Rows are points. Any point is a mix of the corners, with weights that add up to 1. It lies inside the corners' shape when no weight is negative. Is each point inside? If not, which corners have a negative weight?

Corners:
(1): [-7.7, 3.7, 3.9]
(2): [-6.8, -2.8, 5.0]
(3): [-1.5, -2.4, -4.7]
(4): [2.2, -1.2, -3.0]
Points:
[-6.9, -1.2, 5.6] => outside (3)
[-6.7, 0.7, 3.7] => inside
[-6.1, -0.6, 0.2] => outside (4)
[-2.3, -2.8, -1.3] => outside (1)
[2.0, -0.5, -4.7] => outside (2)

Corners:
(1): [0.4, -4.4, 4.2, -2.6]
(2): [2.2, -0.8, 5.7, 0.6]
(3): [-4.4, -2.6, 5.1, 1.7]
(4): [1.2, 6.6, -0.2, -10.2]
(5): [8.0, 0.8, -5.3, 3.5]
Points:
[-0.1, -3.1, 3.7, -1.3] => inside
[0.7, 0.2, 1.5, 1.3] => outside (1)
[-3.4, 3.3, 6.0, -6.7] => outside (1, 5)
[3.2, 2.8, 0.0, -6.0] => outside (3)
[5.4, -0.1, 0.8, -0.8] => outside (3)
[2.2, 3.9, 4.4, -8.1] => outside (3, 5)
[2.7, 4.0, -0.8, -5.6] => inside

Corners:
(1): [-4.4, -2.8, -2.6, -7.2, -2.1, 4.9, 6.6, 4.3]
(2): [-4.9, 7.7, -0.3, 0.5, -0.3, -2.0, 7.4, -4.4]
(3): [-9.0, 4.2, -1.4, 4.1, -4.4, -0.4, 2.3, -12.7]
(4): [0.6, -3.2, 3.4, -5.5, 0.5, 3.3, -4.2, 5.3]
(5): [-0.3, -1.1, -2.5, -7.0, -1.8, -2.8, 0.7, -2.6]
(6): [9.6, 0.3, 1.0, -1.0, -1.6, 6.0, -1.9, 1.0]
(7): [7.8, -5.6, -3.3, -0.8, 0.2, 0.9, -4.0, 8.5]
(8): [5.0, -7.6, 2.6, -2.3, 0.3, 1.5, 2.5, 4.2]
(9): [-1.1, 5.7, 4.3, 3.8, -10.4, -0.3, 0.9, -4.5]
Points:
[-2.4, 0.9, -2.6, -1.7, -0.5, 1.9, 1.4, -3.4] => outside (8, 9)
[-0.7, -1.4, -0.1, -3.0, -1.5, -0.2, 1.3, 0.5] => outside (6)
[8.8, -0.9, 0.4, 1.0, -2.8, 3.6, 2.1, 4.3] => outside (3, 4, 5)
[2.9, -3.7, 1.2, -2.6, -0.8, 1.8, 1.9, 2.2] => inside
[-5.5, -0.4, 1.5, -6.1, -1.4, -3.0, 6.3, 0.7] => outside (3, 6, 7)
[7.1, -2.7, 2.5, -2.9, -1.7, 1.0, -2.1, 5.4] => outside (1, 3)
[-5.9, 4.1, 0.5, -0.8, -3.6, 0.2, 4.4, -6.6] => outside (7)

Corners:
(1): [4.4, 2.1, 3.6, -3.2, 9.3, 4.8, 3.0, -1.6, 5.8]
(2): [3.3, 8.9, -2.7, -8.4, 3.6, 3.8, 0.3, 2.8, -2.1]
(3): [5.3, -3.9, -4.1, 0.9, -2.9, 0.4, -2.9, -5.2, -3.4]
(4): [7.6, 1.5, -1.7, 5.8, 7.7, 0.3, -1.9, -0.6, 2.9]
(5): [-3.6, -10.0, 2.9, 4.5, -5.0, 1.0, 4.8, 4.7, -1.1]
(6): [3.5, 0.7, 4.7, 3.1, -5.0, 5.7, -3.6, 3.4, -2.9]
(7): [5.2, 2.8, 1.6, -2.4, 8.8, -2.6, -7.6, 1.4, 1.9]
(8): [-3.1, -1.4, 5.1, 2.7, 1.2, -2.3, 2.4, -4.0, 5.7]
(9): [-5.5, 1.8, 2.8, -13.5, -0.9, 4.9, 0.2, 9.3, 8.0]
(10): [1.3, 5.2, -4.0, 2.0, -0.6, 5.6, -6.7, -6.6, -5.7]
Points:
[0.6, 1.5, 0.9, -2.5, 0.9, 2.8, -1.5, 0.8, 0.2] => outside (4)
[2.1, -0.4, 0.3, 0.3, 1.0, 3.6, -2.4, 0.7, 0.2] => outside (2, 8)
[-1.4, -5.8, 4.6, -1.0, -0.3, 2.2, 4.5, 2.2, 6.6] => outside (2, 7, 10)
[4.8, 1.4, -1.2, 0.9, -0.4, 3.8, -5.3, -2.5, -6.0] => outside (4, 8, 9)
[2.1, 0.8, -0.4, -1.5, 0.8, 2.2, 0.1, 1.1, -0.7] => inside
[0.8, 2.2, -1.9, -3.5, -3.6, 4.0, -2.5, 1.0, -0.8] => outside (1, 5, 7)

Corners:
(1): [1.4, 2.1, 2.4, 5.3, 0.8, 1.8, 2.4, 2.6, 0.0, 0.3, 3.4, -8.3]
(2): [7.9, -6.7, -6.0, -11.9, -3.6, -3.4, 0.9, -7.4, 10.0, -5.8, -1.2, 2.5]
(3): [1.8, -1.5, 4.8, -3.2, -1.5, 6.0, 4.5, 0.4, 4.0, 4.5, -7.6, -6.6]
(4): [1.5, 2.8, 8.3, -0.3, -4.0, 1.2, -3.1, 5.6, 1.0, 0.9, 1.3, -1.9]
(5): [4.9, -2.6, 3.3, -0.6, -0.1, 2.2, -4.2, -2.3, 1.8, 1.3, 1.2, -6.6]
(6): [4.1, 11.2, -2.5, 1.8, 5.3, -9.3, -1.8, 1.8, 4.3, -2.1, -3.1, 4.6]
(7): [0.6, 0.0, 3.9, 4.9, -0.8, 3.2, 3.0, -1.4, 0.3, 11.1, 6.4, 3.0]
(8): [5.2, 5.1, 2.0, -1.3, -7.3, 5.5, -0.4, 5.5, -8.6, 0.0, 0.6, -1.3]
(9): [9.4, -8.7, -1.2, -6.5, -3.3, -13.5, 2.6, -3.8, 2.1, -5.5, -0.6, -8.5]
(10): [-8.1, 1.3, -8.3, -1.7, 1.2, 7.7, -5.9, 6.0, -2.6, 0.1, 3.4, 3.2]
(11): [2.2, -7.0, -2.1, -3.2, 4.8, 2.2, 1.4, -1.3, -1.7, 1.3, 4.5, 5.3]
(12): [-9.6, 1.8, -3.1, 0.8, 3.3, -0.5, 2.3, 1.0, -1.6, -8.8, -10.2, 5.1]
(13): [-7.2, 9.2, 5.2, 7.0, 9.3, 3.7, 1.3, 0.3, -0.3, 5.2, 4.8, -6.6]
Points:
[-1.1, -1.5, 1.6, -0.2, 2.4, 1.9, 0.4, -0.5, 1.9, -0.8, 0.1, -6.2] => outside (6, 7, 8)
[0.3, 0.2, -0.4, 0.8, 2.8, -1.7, -0.4, -0.7, 2.0, -0.3, 2.1, -1.5] => outside (3, 8)
[-2.2, 0.8, -0.5, 2.6, 3.2, 0.1, -0.9, 1.4, -1.0, 0.0, 2.6, -0.7] => outside (2, 3, 8)
[4.1, -3.1, -2.1, -5.1, -0.7, -1.1, 0.3, -2.9, 4.2, -2.2, -0.2, 0.3] => inside
[0.5, 0.9, -0.8, -1.5, -1.2, 1.2, -1.3, 1.2, 0.6, -0.9, -0.5, -1.9] => outside (11)
[3.6, 3.3, -1.1, 1.9, -0.5, -0.3, -0.9, 0.7, -0.6, 2.0, 5.9, -3.6] => outside (3, 4, 11, 12)
[-0.1, 1.7, -0.3, -0.3, 1.1, 2.7, -0.8, 1.1, 0.8, 0.9, 1.1, -0.3] => outside (9)
[8.1, -3.4, -1.0, -4.6, -2.9, -3.5, -0.9, -1.6, 3.2, -0.8, 3.3, -0.9] => outside (3, 12, 13)
[4.7, -0.3, 2.9, -1.7, 0.5, -3.7, 1.3, -0.6, 4.3, 1.0, 1.9, -1.8] => outside (5, 8, 10, 12)
